Each row of a before or after table is a point. The points were changed in one or more steps. Then noise was added and the rows were shuffled. The steps act on columns, c1 being the first. What was done? A step turns or swaps two columns, mirrors them in a line or flattens them onto one, adds a multiple of one to another, or multiplies or shifts one. Angles are multiples of 10 degrees, from the lower column toward the higher: turns from -170 to 170, lines from 10 to 170 but not 90. Use the fewest steps. Two steps may share a column if one is a turn and the other turns, adds or multiplies; they go together, in the order done. Otherwise the lowest column goes first.
In the rows, 128 means zero.

Before, 9 rows:
[[ 66 104 150]
 [141 136 116]
 [135 112 176]
 [144 179 151]
 [205  92 155]
 [ 71  48 139]
 [120 104 104]
 [169  61 162]
 [110  96 102]]
After:
[[141 146 114]
 [145 190 152]
 [112  83 103]
 [ 66  58 152]
 [122  98 102]
 [136 117 178]
 [169  89 158]
 [ 69   8 139]
 [207 146 156]]
Steps: add 0.7 times c1 to c2

Before:
[[ 94 123 143  84 110 135 149  97]
 [ 98 110 127 145  89 167 117 130]
 [166 140 138  91  89 146  83 163]
 [148 105 110 108 159 130 125 114]
 [168 108 162 158 139 144 111 114]
 [121 100 149 132 160  78 159 120]
 [167 102 122 145  81 103  86 159]
 [119 138 167 115 129 112 126 165]
 [147 125 181 129 165 123 155 161]
 [117 175 159 150 157  81  81 131]
 [109 154 150 129 131 155 124 165]
 [124 183 140 155 116 114 114 103]]
After, 12 rows:
[[243 142 144  92  91 144  82 162]
 [ 72 153 165 129 132 157 124 164]
 [246 100 117 142  80 102  83 157]
 [113 183 145 158 114 111 115 101]
 [186 106  99 108 158 130 123 116]
 [ 94 138 189 113 130 112 124 168]
 [ 98 178 178 154 159  79  83 128]
 [ 22 124 154  84 107 133 149  97]
 [189 124 215 127 168 123 158 161]
 [106  98 159 132 160  78 158 120]
 [ 40 111 124 144  93 169 114 129]
 [250 106 179 156 138 143 110 113]]
Steps: multiply c1 by 3; multiply c3 by 1.6

Before (12 x 11):
[[186 126 157 148 155 115 175 161 180 110 142]
 [ 84 122  77  85 212 131 171  59  95 215 173]
 [117 149 164  81 214  96 105 119 173 115 161]
 [157 149 168  72 145  35 141 120 191 121 127]
 [106 119 118 122 205 135 185  60 200 202 163]
 [127 180 182 120 188 157 186 174 162 176 134]
 [195 153 166  70 124 150 132  68 135  92  83]
 [ 93 119  91  91  83 161 179  71 121 106 126]
 [100 123 167  97 158 130  89 145 105 189  63]
 [171 193 141  98  84 143  87  72 129  94 151]
 [140 130 196  74  94 169 104 123  97 137 154]
 [167 107  87  59 101 135 166 179 203 125  71]]
After:
[[ 36 164 102 112 133 115 112 119 155 197  89]
 [159 190 105 182  71 151 177 102 183 118 102]
 [146 112 208 146 149 103 135  66 162 193  66]
 [118 117 147 104 103 148 179  61 188 114 111]
 [161 127  79 198  97 144  65 136 129 137  91]
 [109 126 151 224  44 151 180 200  66 137 145]
 [121 130 124 134  57 188 123 138 189 178 163]
 [ 94 127 181 192  58 151 191 187 175 109 127]
 [ 51 184 119 106 171 129 110 132 138 173 165]
 [ 98 143 154 127 156  82 168 193  93 170  97]
 [121 152  53 155 152  87 117 117 144 180 162]
 [106  98 136 143 144 219 141 108 199 185 125]]
Steps: turn c1 and c8 by -130 degrees; turn c2 and c6 by -30 degrees; turn c5 and c6 by 160 degrees; mirror c3 and c9 in the line at 70 degrees; turn c4 and c10 by -110 degrees; turn c7 and c11 by -30 degrees

Before:
[[133 111  76  30 136 173 148  82 119 146  91  85 103  36 126  89 145  93]
 [121 110  55 176 136  75 141  93  56 153 105 163 162  83 132  89 150 154]
 [127  70  82  51  87 152 133  84  78  77  97 205 173 130 125 115 143 182]
 [ 21  76 173 100 140 141 183 140 125 102 101 172 112 113 101 156 197  76]
 [170 154 126 112 138 106 101 116 114 177  86 189 161 134 138  77 229 147]
 [129 132 164  74  47 131  84 127  74  70  62 147 126 112 142 124  93  65]
 [142 179 133 103 104  92  60 201 155 126  88 101 168 125  75 126  85 140]
 [ 98 152 154  40  97  64 103  94 124 110  71  45 122 102 116 135 176 105]]
After:
[[ 34  75 187 100 141 140  77 116 126  95 102 111 112 114  90 158 198  75]
 [156 178 107 104 105  92 162 198 153 186  86 113 168 126  71 126  84 138]
 [180 112  64  30 135 171 132 109 119  99  93 153 103  39  64  88 143  92]
 [180 153 178 113 138 105 184 118 115 125  83 159 162 134 142  76 231 147]
 [166  71 171  49  87 155  83 107  81 149  97 206 173 129 129 113 141 180]
 [157 132 162  73  46 131  99 110  76 196  64 107 128 110 130 122  92  65]
 [ 96 108 119 176 134  74 144 130  55 108 108 208 161  83  99  88 150 156]
 [140 152  68  40  95  65 127  81 124 160  72  64 123 101  96 135 176 104]]
Steps: add -0.5 times c4 to c1; add -0.5 times c3 to c8; turn c3 and c12 by -60 degrees; turn c7 and c10 by -120 degrees; add 0.7 times c14 to c15
